Each wall is flat, endless, passes through zero and stands at right angles to its row. A trip goes straight from one point to another. List the walls that it crosses, first one first.
In the rows, zero is written as 128.

Walls:
(1): [156 153]
(2): [110 151]
(3): [ 95 125]
(4): [144  84]
(5): [147  90]
Trips:
[182 128] to [136 107] => 1
[122  82] to [236 143] => 3, 1
[ 83 153] to [115 150] => 1
[148 177] to [173  34] => 2, 5, 4, 1

Walls:
(1): [165 113  82  63  77  86 139 115]
(2): [129 143 171 119 135 102 159 238]
(3): [126 144 130 104 195  51 102  54]
(4): [164 148 137  73 158 115  88 138]
(5): [ 82 175 166 145 196 122 202 110]
(6): [ 44 153  66 107  64 194  94  99]
(7): [127 126  60  90 138 126  67 204]
Trips:
[135 176 108 127 221 136 102 138] to [155 189 130  70  90 140 169 122] => 1, 6, 7, 3
[159 140 151  57  68 139  93 137] to [149  63 157 154 116 214 141 189] => 1, 4, 6
[131 115 194 127 166 132 154 165] to [147 161 161 138  16 151 178 122] => 4, 1, 6, 5
[171 116 155 134  89 120 126 181] to [113 144 118 162  90 185  92 141] => 4, 1, 6, 2

Walls:
(1): [135 134 131  72 122 141 113 202  87 118 118 163 152 138]
(2): [189 172 117 190 140 143 167 203 101 102  72 187  96 102]
(3): [158 163 174 206 108  71 142 128 135 142  73 171 132 189]
(4): [123  34 164 109 174  91 160  77 113  94 100 129 195 105]
(5): [ 84 116 117 144 197  18 108 148  71  92  76 126 182 164]
(6): [160 162 113  87 185 118 114 133 172  77 122 113  57 130]
(7): [173 189 170  84 151  49 154 221 163 144  62 122  67  65]
(8): [172 131 202 153 168  73 112 103 168  76  79 172 105 170]
Trips:
[162 137  95 115 125 201  56  89 100  95 120  27 122 129] to [104  99 100  48  57 101 118 152 117 136 141  99 104 132] => 1, 7, 6
[ 80  32 114 108 139 144 128 130  93  85 107 140 183 216] to [118 216 125  73 198 145  95  89 202 136 142 140  84 182] => 6, 4, 1, 5, 7
[166 178 168 158 171  59 169 134 163 112 154 117 185 136] to [179  62 206 108 103  88 135  98  99 153  95 215 122 177] => 6, 1

Walls:
(1): [105 148  90  99 156 139 141 107 105 149 139 135 109 124 125 150 104 140
 114 127 142  76 114 112 176  52 136 107 219 128 136 111]
(2): [ 86 213 114 104  96 169 167 115 116 148  99 136 104 112 143 170  99 137
 130 249 127 129  89 159  89 140 115 150 126 152  95 132]
(3): [133 128 116 210  96  66 125  64 136 119 157  88 135 141  99 116  76 139
 131 202 120 207 138 119 124  94 126 133 156 129  97 137]
(4): [105 155 163 190  83  76 118 127 118 145 111  36  87 164 121 176 109 116
 110 130 170 146 139 144 129 122 123 184 128 140 141 115]
(5): [102 144 207 128  45 152  69 153 128 145 173 146 224 157 166 145  63  81
 129 155 141 154 121 173 130 111 148 117 124  89  77 155]
(6): [169 104 131 153  94 139 153  87  66 152 138 122 152 152 173  85 126 127
 127 105  86 129 127 161 172 121 154 114 122 139 177 161]
(7): [111 136  59 123 160 104 140 143 116 134 111 175 154 100  77 198 120 134
 123  56 106 100 109  99  94 146 132 123 131  91 204 145]
(8): [145 103 128  40 101  97 153  58 121 102 147  90  82 148 158 116 157 154
 108  80 113 103  98 135 136 121 154 168 106 158 146 138]
(9): [125  94 126  89 174 130 132 125  37 155 100 132 111  90 113 169 127 154
 126 109  57 122 116 127 120 192 147 145 157 154 168 184]
(10): [149  75 138 115 113 124  86  32 147  65 110  97 174 148  87  94  86  88
 157 203  95 131 148 114 105  92 147 102 157 179 126 118]
Trips:
[120 155 126 104 132  89 106 141 112  77 115 117 145 128 142  85  61 137
 135  72 138 128 134 142  71 158 126 111 140 108 159 156] to [158 157  44 134 107 108 162 113  78 142 109 132 151 133 123 104 112 114
 133 128  83 170 130 206 122 188 124 118  94 150 141 152] => 3, 2, 5, 10
[115 144 100 154  65 111 128 115 150 133 200 158 149  88 108 122  40 167
 136 142 162 194 112 158 109 126 154  99 106 115 154  79] to [128 131 118  44  92 106 159 116 122 102 165 126 110  69 123 136 117 149
 114 132 111  62 102 106 120 143  70 185 121 179 135 112] => 8, 1, 4, 5, 9, 3, 10

Walls:
(1): [125 113 157 160 117 188 153 127 104 126 114  79 145 183 150 216 164 126
 203  45 127 196 155 131 139 169 125 157 122 133 160 120 146 170  65 197
  70 124 100 100 111 157 114 126  99 164 154  76]
(2): [ 59  56 144  79 108 106  88 206  89 111 177  82 117 190 156 220 140 177
  75 102  93  99 120 169 172 157  75  82  79 152 120 144 139 105 187 109
 102 145  16  91 122 125 108 163 104  65 113 105]
(3): [168 159 194  84  55 122 134 100 139 178  83  72 131 127 147 132 142 129
 150 133 166 106  90 112 127 205 189 135 155 123 148 109 158 140 103 158
 170 138 124 154 133 137 165  54  83  44 104  76]
(4): [116 129 166 120 151 174 141 150  91 141 127 136 105 153 142  83 122 134
 118 179 163 151 131 113  51 162 173 110  98  80 222 162 139 194 104 209
  87 166 146 175 154 113 176 104  94 133 109  87]
(5): [101  64  99  66 136 127 115 168 182 133 146 105  61 116  30  71  99 111
 110  86  50 143  99 134 135 162 197  81 130 162  68  69 144  89 158 122
  88  77 170  63 115 107 157 172 172 180 133  81]
(6): [223 130 153  90 107 126 184 156 155  92 202 139 141 153 170 130 149 133
 103 113 193 173 122  96 145 139 131  97  91 165  29  76 138 145 111 172
 167 167 210 159 111 145 121  94 145 127 129 126]
(7): [153 101  80 154 135 200  96 148  92 105  72 164  82  80 128 108 121 117
 173 140 155  92 222 133 155 157 140 130 153 104 194 147 111 117 107  92
 103 179 109 121 124 175 104  89 157 143 107  39]
(8): [106 109 181  90  92 141 130  42 162 145 161 121 147 135 144 225 172  86
 148 151 143  87 156 160 145 143  82 140 165 110 120 145 162 119 171 183
 195 116  93 176 137  79 134 135 133 214  69  83]
Trips:
[109 145 139 104 142 114 104 144 114 141 210  90  94 137 108 158  91 128
 199 104 149 157 123 133 109  87 170 104 153 141 141 124 174  88 140 129
 151  45 120  94 188  84 238 135  73 150 144  69] to [151  56  65  79 148 104 150  58 178 118 141 127  99 195  60 207 120 175
 128 145  87 199 138 164 103 118 116  94  79 136 127  60  94 133 132 151
 140 189 184 114 119 136  78  92 139 182  99 119] => 6, 3, 4
[ 92 169  34 233 200 214 139 136 174 123 132 149 114 118 164 129  94 159
 114 129 187  98 198  79  88 199 105 170 135 133 127 160  70 158 141 105
 161  92 142 154  45 132 121  94 151 150 146 106] to [152 123 238  99 144  72 164 167 126 145  68  53  73  97 162 247 167 186
 144 126 143 146  94 173 133  98  87 198 121  91 106 100 140 111 169  65
 135  73 143 167 112 170 115 156  76 133 161 149] => 4, 8, 2, 7, 3, 6
[155  78 214 189 116 113  56 146 143  93 191  88 123 167 110 132 105 249
 115  90  38 110 101 145 159 156 140 148 109 145  94 116 146 102 143 116
 175 168 123 142 170 137 152 118 123 194 124 146] to [181 124  99  93 165 144 112 240 127 148 157  48 102 198 165 131 168 206
  55 104 102 161 169 125 160 139 149 134 162 126 143  96 144 142 184 119
  39 127 211 205 106 120  63 159 160  93 119  82] => 8, 4, 7
[141 115 182 111 173  56 103 113 137 113 186 166 174  73 120 119 100 145
 143 145  64 156 144  93  94  81 181  86 135 128 176  89 122 157 119  69
 145 104 102 125  98  88 154 157  59  71 106  92] to [ 92 161 111 166 142  82  96 115 146 101  97  96  94 169 120 136 125 154
  89  35  94 121 123  84 103 122 136 181 129 193 148  98  61  65 124 147
 136 138 157  92 103 125 105 153 159 119  86  80] => 4, 3, 1
[132 158 110 179  51 137  87 172 147 118 140  83  95  73 122 167 129  65
  61 105 184  31 138  90 113 147 115 195 136 135  78 117 148 184 101 107
 137 154  94 164 155 129 169 122  69 117 177 140] to [115 120 207 100 143  84 121 144 168 211  28  95 193 136 177 148 134 129
 185 208  98 111 116  85 200 140 123 219 158 102 172 138 121 160 142  75
 185  98 161 107 130 116 113 104 172  66 115 187] => 6, 7, 2
[ 87 202  98 160 130 145  84 101 159 105 143  76 110 110 180 139  62 134
 113 196  84 164  62 181 182 198 110 154 145 208  66 164 149 113 146 110
 144 154  97 177  59 149 147 159 190 172 115  85] to [103 177 129 156 174 116 156 140  91 138  57 118  99 166 135  68  94  42
 143  80  88 119  86 149 108  84  87 155 118 176 156 177  99 134 161 131
 169 163 111 137 131 124  94 108 125  64 152 152] => 5, 8, 2
[ 78 167 158 127 159 129 172 146 126 189 146 101 193 185 124  51 164  88
 123 163  96  69  56 162 140  88 126 173  90 106 151 169  77  86 120  94
 197  95 124 194  81 104  74  89  46 177 135 118] to [144 131  89  90 141  99  97 103 139 149 171 106 141  78 138 184 101 118
 132 173 141 212 108 141  69 123 154 100 149 141 195  97 139 124 164 134
 187 138  97 192 205 181 154 160 106 141 163 110] => none

Walls:
(1): [146 199 121  54 132 100 144 152 120  87 114  73 170 190 162 129 155 149
 148 130 181 176  57 101  81 102 125 134 136 130 105 153 113  91 174 130
 167 144 101  85 173 123 124 109 110  83 108 136]
(2): [135 114  95 155 128  97 172 122 113 126  68 109  96 147 181  54 149  97
 108 101  70 101 132 115 154 145 116 102 108 154 145  94 119 137 151  92
 159 151  99 108  94  96  98 165 146 132 186 160]
(3): [144  89  97 120 117 108 145 171 151 126  95 183  78 115 188 144  91 176
 161 128 127 148 165 137 151 118  63  91 172  25  79 148 122 127 135 110
  72 162 102 119  81 128 126 163 124 152 120 143]
(4): [110 105 112  95 206 133 150 109 135  99 102 122 144 117 168 142  82 118
 126 133 153 152 134 138 139  79 148 133 145 132 134 100 102 118 170 109
 146 116 151  87 126 145  80 101  95  50 102 124]
(5): [ 85 141  98 118 146 105 143 102  68 124 125  91 171 172 124 152 153 128
 127 201 188 134 121 155 119 151 147 126 137  92 176 135 146 178 118 189
 132 122 133 189  91 121  99 147  95 110 103  92]
(6): [183  90  81 182 131 155  94  79 153  89 211 115 139 109  87  96 133 122
 130 125 118 145 109 120 102 134 141 110  86 149 164  91 125 123  65 137
  44 124 192 114 167 170  97 136 181 115 125 164]
(7): [128 103  65 112 156 142 163 107 151 117  61 135 133  77 144  76 106 162
 163  98 121 122 104 159 134 152 126  71 155 167 146 105 144  67 127 104
 117 103 115 143  88  92 186 115 162 140 186 113]
(8): [156 167 114  93 165 203 153 132 159 131 204 119 131 130 159  99  99 146
 147 114  84  48  91  74 107  80  96 123 144 101 116 177 155 152 127 122
 108  96 146 184 100 100 140 142 114 141 185 129]
(9): [ 87 118 108  77 127  81 161  75  85 164 135 160 134 104  90 121 178 150
 161  97  58 112 157 146 115 120  86  90 115 111 131 162 145 120 138 180
 185 130 181  53 163 132 115 175 182 169  95 159]
Trips:
[127  64  64 166 166 126 156 152 172 113  67  75  97 108 139 151 182 190
 169 168 129 102 126 101 133  44 154 115 103  76 114 110 100  89 159  70
  93 115 160 133 110 136  93 130  99 131  99 159] to [ 79 137 123 160  92 138 126 125 169 127 114 119  52 127 195 176  61 115
  71  98 169  83 103 166 115  88 184  96 116 127 110  79 142 113  54 156
 108 110  99 115 111  80 113 159 175 106 103 143] => 1, 8
[141 104 122 141 122 139 120  68 140  78 129 192 198 132  98 108 101 143
 117 148 183 191 113 155 144 118 181 103 106  89 185 143 154 125 162  87
  72 131 130 101 122 110  80 151 170  70 129 141] to [130 120 150 175 155 134 132  87 113 176 137 152 132 153  95 149 101 133
 139 118 160 131  73 146 130  57 115 120 105 111 101 128 112 156 167  95
 117 164  91 117  80 125 191 137 174 191  23 142] => 1, 7, 9, 5, 4, 6
[168 102 164  93 129 168 104 134 141 173 109 125 149  81 116 102 128 154
 127 135 149  78 115 129 130 146 147 162 101 151 148 122 188  97 142 165
 174  80  79 177 156  64 120 120 107 156  94 130] to [120 118 127 123 114 116 113  95 143 137  95 146 111 119  84 138 161 138
  77 130 131 120 151  58 106 161 136 155 146  98 134 143  55  96 141 170
 126 140 221 181 115 175 136  73 181 136 129  87] => 9, 8, 6, 7
